Each row of a before or after table is a point. The points were changed in one or more steps. Then noise was added and the rows were shuffled. The steps act on columns, c1 being the first. What was done? A step turns or swaps two columns, mirrors them in a line or flattens them onto one, adds a multiple of one to another, or multiplies or shifts one. Angles are multiples of 10 degrees, from the lower column toward the higher: turns from -170 to 170, lines from 10 to 170 but not 90. Use the fewest steps. Two steps may share a column if one is a turn and the other turns, adds or multiplies; they go together, in the order done. Otherwise the lowest column goes first.
In the rows, 128 means zero.

Before (12 x 3):
[[151 136 125]
 [148 141 150]
 [176 110 111]
 [111  88 103]
 [159 126 183]
 [ 55  48 112]
 [194 117 113]
 [ 85  82 145]
 [ 91  76 111]
 [152 116 123]
 [ 65 130 125]
 [166 112 160]]
After:
[[135  21 112]
 [115  84 101]
 [115 148 126]
 [122  61 108]
 [113 144 152]
 [ 88 143 160]
 [130  65 142]
 [ 81 147 113]
 [103 147 182]
 [ 74 162 113]
 [178  91 126]
 [101 135 124]]
Steps: mirror c1 and c2 in the line at 70 degrees

Before:
[[189 120 166 149]
 [162  77 148 126]
 [148  68 117  93]
 [118  81  95  81]
 [175  57  82  89]
 [146 113 167 169]
 [122 112 203 131]
 [131 100 187 123]
 [ 82 156 111 121]
 [140 117  99  70]
 [137  96 105  90]
 [ 85 131 122 138]]
After:
[[ 86 118 120 130]
 [137 170 106 103]
 [147 173 117  75]
 [176 179  82  65]
 [188 110 165 117]
 [119 183  96  89]
 [139 188 100 128]
 [123 127 202 111]
 [148  90 168 107]
 [ 82 130 112 156]
 [162 140 147  79]
 [132 136 187 100]]
Steps: turn c2 and c4 by 100 degrees

Before (10 x 6):
[[164 146 129 181  72  79]
 [170 143 117 124 121 145]
 [ 99 124 146 189 168  90]
 [151 134 208  95  94 143]
 [ 50 122 154  81 163  94]
 [119 108 128 134 104 173]
 [125  81 184 121 116 133]
 [ 70  98 213 112 158  99]
 [165  67 151 144 140 177]
 [133 145 170 130 157 178]]
After (10 x 6):
[[124 199 118 125 116 134]
 [ 98 141 118 151 168  91]
 [154 175  64 113  93 142]
 [171 112 129 125 122 143]
 [164 189 147 135 141 180]
 [ 70 209  83 121 158  99]
 [133 141  87 133 158 181]
 [ 51 151 113 109 164  94]
 [123 145 140 128 108 171]
 [167 115 116 149  71  75]]
Steps: turn c2 and c3 by -140 degrees; multiply c4 by 0.4

Before:
[[181  48 117 169  75 133 107  73 175]
 [116 153 109 133 144 117  61 113  88]
 [156 132 197 104 155 150 142 168 181]
 [151 140 146 192 119 123 138  65 133]
 [124 152 146 168 118  34 103 103 129]
 [136 172 112 186 183  99  98  84 159]
 [171 173 115 119 130 129 146 104 125]
 [166  87 137 149 147 132 140 122  97]
 [178 139 101 143 130  84  65 100 118]
 [ 59 117  87 173  65 144 111 202 151]
 [123  85 112 146 124 133 125  92 177]]
After, 11 rows:
[[135 133 110 247 181  98 102 176  78]
 [157  67 196 165 155 149 144 152 145]
 [164 161 137 205 147 132 139 102 160]
 [125 151 110 205 126 132 125 189 166]
 [179 150  98 206 128  84  69 133 104]
 [ 60  61  88 234  63 143 111 108 162]
 [181 179 116 232  76 133 106 197 195]
 [116 149 110 193 143 116  63 102  94]
 [171 134 117 180 129 128 147 137  79]
 [121 140 143 231 115  32 100 142  99]
 [152 170 144 254 119 122 137 167  99]]
Steps: turn c8 and c9 by -120 degrees; turn c2 and c9 by -110 degrees; shift c4 by 60

Before, 13 rows:
[[111 131 102 100 157 155  96 152 119 112 137]
 [143 113 122 137 176 106 145 102 112 153 155]
 [146 152 132 127 160 114 140 127 129 101 156]
 [132  90 154 141 142 127  89 101  98 133 101]
 [ 93 129 110 125 166 108  95 125 149 109 174]
 [137 114 126 123 131 102 137  94 102 128 132]
 [123  98 105 146 111 145 125 121 157 149 144]
 [117 127 101 164 144 110  83 112 145 121 135]
 [147 139 141 144 135 161  97 127 129 150 149]
 [ 83 154 131 135 118 112 121 135 144 128 111]
 [101 155 100 113 137 117 123  91 161 123 138]
 [ 96 100 115 138 120 162 133 115  88 161 148]
 [112 102 110 163 138 149 139 112 148 127 145]]
After (13 x 11):
[[123 181 100 110 136 156 123  91 227 124 123]
 [120 149 131 146 118 175 121 136 176 128 122]
 [167 109 115 120 120 153 133 115   8 161 149]
 [157 141 140 122 135 104  97 128 131 149 153]
 [157 113 103 104 158 140  96 152 102 112 113]
 [112 153 132 106 160 112 139 128 132 100 145]
 [115 131 110  91 167 166  95 125 191 109 156]
 [127 108 154 157 141 125  89 101  38 133 120]
 [151 114 110 137 138 140 139 112 188 127 166]
 [112 139 101 145 144 142  82 112 179 121 160]
 [146 103 105 127 111 130 125 120 216 149 152]
 [101 138 126 122 131 123 137  94  50 128 127]
 [103 131 122 113 176 118 145 102  80 153 152]]
Steps: turn c1 and c6 by -100 degrees; add -0.7 times c8 to c2; turn c4 and c11 by 50 degrees; multiply c9 by 3

Before (8 x 12):
[[119 139  89  98 139 159 162 132 162 155 107 113]
 [179 172 115 145 112 136 109 140 143  82 103 136]
 [169 134 148 158 141 115 106 140 145 104  96 162]
 [121 162 131 100 155 100 185 157 148  72 134 143]
 [158 127 117 126 129 102 175 172  92  69 129 147]
 [118 139 133 153 138 168 136 115 194 151 138 104]
 [112 194 125 163 133 159 140 119 166 154  91  96]
 [105 126 125 116 155 123 158 173 144  72 117 121]]
After (8 x 12):
[[179 172 115 144 112 152  99 100 145  81 126 135]
 [122 161 132 149 155  44 219 119 101  71 157 143]
 [112 195 127 165 131 221 145  99 162 155 101  96]
 [117 139 134 195 137 247 141 143 154 151 121 105]
 [159 127 118  92 130  50 204 105 125  69 168 148]
 [106 126 125 145 154 113 175  96 117  72 162 121]
 [119 139  89 161 138 221 183 109  98 155 121 113]
 [170 134 147 144 141  89  91  94 158 103 122 163]]
Steps: swap c4 and c9; multiply c6 by 3; multiply c7 by 1.6; mirror c8 and c11 in the line at 60 degrees

Before:
[[162  81 113  70  98 147 172 113 110 180 141 100 109  95]
 [183 154 115 168  75 153 163  96 153 127 139 140  87 117]
 [ 97 108 153  79 148  71  58 100 163 143 117  83 186 157]
 [120 161 150 172 147 112 175  88 153 165 201 137 107 112]
 [164 150 157  64 187 147  84 101  81 169 117 187  70  80]
 [ 85 111  72 142  70 110 169 135 152 158 129 106 135 111]
 [165  63 152 122 103  90 148 150  73  80 174 125 179 179]
 [ 88 112 161 159 136 167 113 138 136  95 114  99 102 152]]
After:
[[152 145 120  63 213  81  85 107 182 169 132 125  70 143]
 [ 75 112  91 159 113 116 112 133 130  93 117 101 106  91]
 [152  82 148  70  81  88 172 101 140 177 131 134 108 137]
 [ 89 108  95  80 103 185  53  94 100 142 135  86 183 155]
 [109 158  97 168 143 127 173 100 111 165 187 117 105 146]
 [152  61 126 118 112 190 149 127 191  80 172 143 179 123]
 [173 149 130 168 103 104 170 105  97 127 124 177  83 113]
 [ 75 112 175 144  74 127 169 127  83 154 121 158 133 152]]
Steps: shift c1 by -10; add 0.3 times c2 to c8; turn c3 and c9 by 160 degrees; turn c5 and c12 by -50 degrees; turn c6 and c14 by -130 degrees; add -0.3 times c7 to c11

Before:
[[129  62 127 143 164 113 119 124 106 128 169 158 171 127 164 113 131 136]
 [145 138 147 147 181 160  90  86 170 143  80  79 152  99  59 130  50 129]
 [ 76  74  59 132 194 157 118  82  69  75 163 188  88  96  73 137  95 132]
 [152 120 119 148 200 171 161  91 172 149 164 157 180 118 146  95  85 102]
 [160 150  42  70 167  65 187  69  82 161 115 189 106 178 141 155 124 122]
 [ 70 103 133 165 153 170 166 158 130 151 119 145 150 104 163 121 149 109]
 [ 76  47 101 142 140 115 162  76 157  98 144 127 106 102 116 115  77 148]
 [ 73 147 107  79  91 122 133 168 124 138 120 174 165 117 117 156 138 161]
 [ 95 130  85 148 102 169  90 157 171  58 181  93 120 113 138 114 161 143]
 [147 137 143 136 157 112 152 128 140  97  95 107  94 154  88  79 105 108]
 [116 113 139 111 131 161  84  72 175  58 111 158 132 161 154 140 154 156]
 [ 92 122  93 168  94  75  91 159 114  81  85 149 162 128  59 186 138  68]]
After:
[[106 136 116 136 155 109 151 129 102 100  97 108 141 133 179  73 103 107]
 [108  72 222  71 164  56 185  68  89 158 112 190 158 154 130 156 125 125]
 [185 138 115 165 150 170 167 159 163 150 120 146 123 131  84 117 148 109]
 [184 115 139  76  91 123 137 169 126 142 118 173  88 110 121 159 138 163]
 [167 165 165 151 102 171  91 155 129  61 183  93 141 105 121 113 161 144]
 [128 125 132 142 162 112 121 119 171 127 166 156 113 180  81 115 129 137]
 [102 168 112 146 181 159  87  84 134 140  76  82  75  89 176 135  50 129]
 [194  89 185 129 194 158 116  85 199  74 164 190 132 158 193 138  96 136]
 [182 181 148 144 140 116 164  76 189 100 145 125 140 163 152 116  76 153]
 [105 173 147 147 203 172 165  92 128 150 165 156  93 117  83  97  88 103]
 [138 173 118 108 130 158  83  72  96  57 112 161 138 152  99 136 154 156]
 [173 114 159 167  93  77  95 156 136  80  86 148  65 136 173 185 137  66]]
Steps: turn c1 and c3 by 170 degrees; turn c2 and c9 by -110 degrees; turn c9 and c14 by 50 degrees; turn c13 and c15 by -150 degrees

Before:
[[119 178 158 131  95 111 147 122 114 153 120 136 147 117  36 193 171 108
  179  91]
 [ 80 132 101 120  18 169  47 208 139 182 103 107 107 126 111 119  86 123
  180  99]
 [ 74 120  77 130 192 101 123 112  94 120  68 110 142  91 110 104 108  86
  137 113]
 [111  79 116 145 137 119 101 102  66 103 126  96  81 108  83 165 122 133
  165 159]
 [136 157 121 144 151  65 188 106  44  88 145 134  94 143 131 162  93 169
  138 228]
 [106 118 168 153 112 103 138  91 117  68 151  61 188 113 117 137 100  96
  133  96]
 [109 139 135 122 141 152 136 133  42  89 169  95 134 167  69 119 106 154
  155  94]
 [143 153 139  93 142  72 122 132 177 172 183  90 150 156  70 138  89 158
  110 107]]
After (8 x 20):
[[ 73 121  77 130 145  82 128 112  95 120 202 111 142 133 111 126 108  86
  129 114]
 [106 118 168 153 119 103 138  91 118  68 106  61 189 143 118 151  99  95
  135  96]
 [111  80 117 143 124 105 132 101  66 102 132  95  81 125  83 177 122 132
  130 159]
 [118 176 157 132 149 110 164 121 114 153 116 135 147 138  36 201 171 108
  158  91]
 [136 158 121 146 104 111 169 107  44  88 130 136  93 190 130 171  94 170
  162 228]
 [109 141 136 121  89 172 146 134  42  89 108  95 135 127  69  97 105 153
  143  93]
 [142 154 138  91  79 125 114 133 178 172 101  89 151 191  71 140  89 159
  119 107]
 [ 79 131 102 119 196 147 106 208 140 184  83 106 105  92 112 110  86 123
  109 100]]
Steps: multiply c5 by 0.7; turn c5 and c11 by 130 degrees; turn c6 and c14 by -60 degrees; add -0.5 times c6 to c16; flatten c7 and c19 onto the line at 40 degrees

Before:
[[112  83 129 127 130 109 134 129 107 159 125 124 138 183 140 112 188 101
  120 125 120 104  89  98 117 134 137 111  92 112 120 133]
 [118 145 122  88 122 155 126 158 149 135 118 165 117 120 143 115 118 128
  112  90 141 146 170 160  92 132 162 131 142  84 162 139]
 [125 118  94 126 127  73 140 151 130 142 134 115  93 111 121 123 127 148
   95 116 137 102 148 113 104 155 148 139 117 125 167 113]
 [101 136 123 160 107 122 130 131 176 127 109  93 141 124 129 127 123 140
  128 114 159 133 147 172 152  83 146 119 145 120  94 143]
 [104 126 122 117 152 146 163 143 144 138 130 149 128 147 134 135  85 120
   81 140  91 146  85 128 112 145 103 165 110 134 146 120]
 [117 129 126 141 149 102 128  71 106 123 119 146 143 109  93 103  94 131
  130 147 130 169 127 132 131 136 115 128 110 124 139 172]
 [123 136 105 100 140 148 140 148 123 165 101 138 137 154 121  92  84 110
  135 136 139 159 135 118  78 167 116 101 119  90 116 124]
 [128  98 119 152 155 105 170 132 141 100 102 100  82 158 107 113 113 127
  144 119 119 128 130 132 151 141 148 139 112 116 128 161]
 [151 103 115 128 122 104 134  91 155 131 111 126 100 172 116  97 142 167
   84 140 137 154 152 109 133 134 103 128 119 100 119 128]]
After, 9 rows:
[[127 134 102 100 138 153 141 146 123 162  99 138 127 151 117 100  41 114
  132 134 143 160 137 121  77 165 113  95 119  91 114 139]
 [148 101 114 129 124 103 132  92 153 132 113 125 143 169 116 126 158 165
   86 139 137 154 154 108 134 135 106  97 120  99 121 110]
 [106 122 121 116 149 147 164 141 142 137 137 146 136 150 135 163  43 121
   86 141  89 143  80 128 109 145 100 136 107 133 144 136]
 [100 136 120 162 102 122 133 132 176 127 108  93 107 128 136 122 117 142
  133 113 154 133 147 172 151  79 143 123 149 120  92 133]
 [126  98 117 152 156 103 169 132 138  97 106 100 121 156 108 142 101 130
  145 117 119 131 131 130 150 141 149 112 111 118 124  72]
 [119 129 129 140 148 103 128  70 103 121 114 148  81 109  95 131  60 132
  130 147 139 167 127 131 129 135 111 106 112 123 139 113]
 [110  84 128 129 131 107 136 128 103 163 124 123 119 185 139 110 247 101
  125 126 116 104  86  94 117 135 138 113  93 116 121 130]
 [125 120  94 126 127  72 138 151 131 140 132 119 161 115 120 138 120 151
   96 115 142 105 149 112 105 154 144 122 119 124 166 105]
 [120 146 119  85 122 154 124 163 145 135 122 163 122 122 140 128 105 129
  110  89 143 149 174 163  92 130 161 114 138  87 162 117]]
Steps: turn c13 and c32 by 120 degrees; swap c16 and c28; multiply c17 by 2

Before (13 x 48):
[[172 158 106 108 113  98  90 120 158  71 148  88 186 142  73 131 167 174
  206  97 150 140 153  96 138  66  72 134 145  79 121 127 140 117 157 131
   85 136 151 140 109 130 131  85 133 155 216  77]
 [161 178 111 101 112 125 110 159 161  61 144  82 154 134  90 146 114 134
  122 103 140  72 148 108 125  85  76 154 124 142 161 130 174 180 184 104
  120 111 120  98 120 152 111 113 180 117 178  92]
 [136 122 126 172 200 120 160 174  85 158  57 135 176 113 134 143 147 129
  126 187 119 101 163 137 101 130 134 150 150 124 156 151 130 155 144 208
  175 178 112 138 167 143  97 194 102  69 112 110]
 [136 152 123 148 189 157 191 177  87 134  60 195 196  89 115 114 137  80
  148 163 146  90 175 107 102 158  98 141 157 153 164 120 108 139 119 152
  140 138 128 193 153 147 119 158  93  81 148 165]
 [191 162  83 135 182 183 138 199  57 121 116 149 188 110 129 110 171 127
  163 173 190  85 141 143 134 119  64 188 119  64 176 135 155 139 147 180
  170 149 139 180  83 180 135 160  86 117 141  74]
 [188 137 110 114 119 166 135 140 160  81 163  99 118 166 101 170 157 128
  192 127 152 167 113 128 178  79  67 119 136 100 118 153 123 127 123 101
   87 141 121  85  96 172 192  99 150 127 214  79]
 [ 88  83 129 145 173 146 104 161  70 150  68 138 167 100 140  51 134 126
   52 190 148 122 126  82 113 137 118 125 163 147 154 184  90 108  73 162
  135 166 150 157 167 137 145 154 106  52 111 168]
 [125 160  97  97 162 163  92 169 159  88 119 105 134 159  72 129 151 177
  187 113 114 115 204 146 121  67 104 132  95 100 157  96 151 183 119 109
  112  93 118  81 137 168 124 110 158  94 153 135]
 [122  91 139 164 120  80 167 144 100 132  88 141 155 109 124  57  54 104
  115 178 140 156 110 103 144 131 186 129 167 100 141 200  84 100  25 130
  109 141 172 141  92 133 136 139  74  83  91 153]
 [116  79 228 117 140 111 133  88 107 154 121 118 150 112 101  85  76 134
  114 166 136 129  98 120 161 155 147 119 177  97 112 214  94  85  15 158
  146 151 157 152  73 136 132  91 129  72 134 187]
 [201 168 129  90 135  83 127 144 171  82 145  90 131 109  91 126 187 142
  161 102 126 120 163 119 130  85  39 109 114 114 115 130 177 156 148 124
  107  92 135 110 106 155 177 116  95 114 152 115]
 [150 142 159 118 122  98 110 117 156  93 133 103 181 152 119  97 138 125
  106 120  68 135  99  99 195 157 147 113 142  97 131 211 100  62  44 129
  108 165 166 125  52 111 206  68 133 181 151 127]
 [148  61 191 152 113 112 139 100  98 153  86 145 167 151 142  77 111 161
  103 179 107 161  81 110 146 176 151 139 161 128 147 167  85  36  37 109
  121 101 159 138 102 135 128 147 134  86  93 173]]
After, 13 rows:
[[187 165  80 131 178 168 137 202  57 122 122 157 187 112 140 107 170 176
  163 175 188  79 136 126 142 120 131 187 123 200  76 161 154 135 147 177
  161 148 136 182  86 136 190 160  90 130 135  79]
 [118  85 136 159 115 170 162 144  98 133  93 147 154 110 110  56  51 125
  117 177 140 158 113 134 153 132 111 129 173  97 110 173  83  97  22 130
   70 143 173 140  95 156  77 139  70 173  91 148]
 [200 169 129  91 135 159 124 140 175  80 141  89 131 109 124 128 183 158
  159  98 125 117 168 166 139  88  97 112 110  87 136 116 176 156 149 123
  111  91 135 114 104 115 225 115  93 142 153 106]
 [190 135 111 114 119 142 138 135 160  88 163  96 121 166 136 167 157 171
  194 133 153 163 112 151 184  77  75 118 135 171 132 123 116 121 124 100
   81 141 117  91  96 136 196  97 146 126 216  76]
 [119  77 231 110 141 164 134  88 104 152 118 116 149 111 127  89  72 137
  114 167 135 128  98 155 176 162 120 117 174 121 131 210  97  78  15 162
   85 160 159 150  74 121 104  95 131 182 134 185]
 [133 126 129 173 200 136 158 175  89 156  53 129 181 114 132 142 147 140
  122 185 116 100 163 118 113 128 154 152 150 118  89 175 124 158 147 206
  148 179 111 138 166 126 116 198 104 184 117 110]
 [151 143 156 122 126 170 115 111 157  95 134 100 180 154  98 102 139 108
  111 123  70 131 103 138 207 158  49 109 142 115 135 176 102  61  42 128
   55 165 170 122  52 126 119  70 133  74 152 125]
 [171 152 100 112 117 185  90 119 158  69 149  89 184 145 104 130 165 142
  206 102 154 140 154 183 152  65 124 136 143 112 139 100 136 116 157 132
   94 133 150 139 108  85 182  87 137 107 213  74]
 [149  60 194 149 111 137 139 101 101 153  92 139 166 149 109  81 109 139
  100 177 107 162  81 113 156 177 124 140 162 114 102 152  84  40  37 107
   93  97 159 138  99  99 102 150 134 167  98 174]
 [135 160 124 149 184  93 188 185  89 125  63 191 196  87 111 113 138 136
  140 159 146  93 175 145 107 161 139 139 161 152  84 134 109 137 121 154
  144 139 128 192 154 177 155 167  92 174 149 159]
 [ 87  86 134 145 171 105 108 160  68 150  70 140 169 101  83  53 137 142
   59 194 145 122 128 122 125 136 113 128 159 142  88 174  88 114  75 164
  100 169 149 157 166 133 142 154 105 199 114 168]
 [160 176 109  98 117 117 111 160 163  59 142  83 162 128 114 147 116 156
  123 104 146  67 149 172 136  87 156 153 123 121  97 120 178 179 181 102
  120 114 120 100 118 130 172 113 176 130 181  93]
 [124 161  94  96 165 146  86 166 158  87 123 107 134 160 154 125 155 174
  188 117 113 116 204 179 134  68 134 130  96 167  91  95 154 182 121 107
  134  95 116  85 133  87 148 116 155 156 154 131]]
Steps: turn c6 and c30 by 110 degrees; turn c15 and c24 by -100 degrees; turn c18 and c42 by -80 degrees; shift c25 by 10; mirror c27 and c43 in the line at 130 degrees; turn c31 and c46 by -170 degrees; turn c32 and c37 by -40 degrees
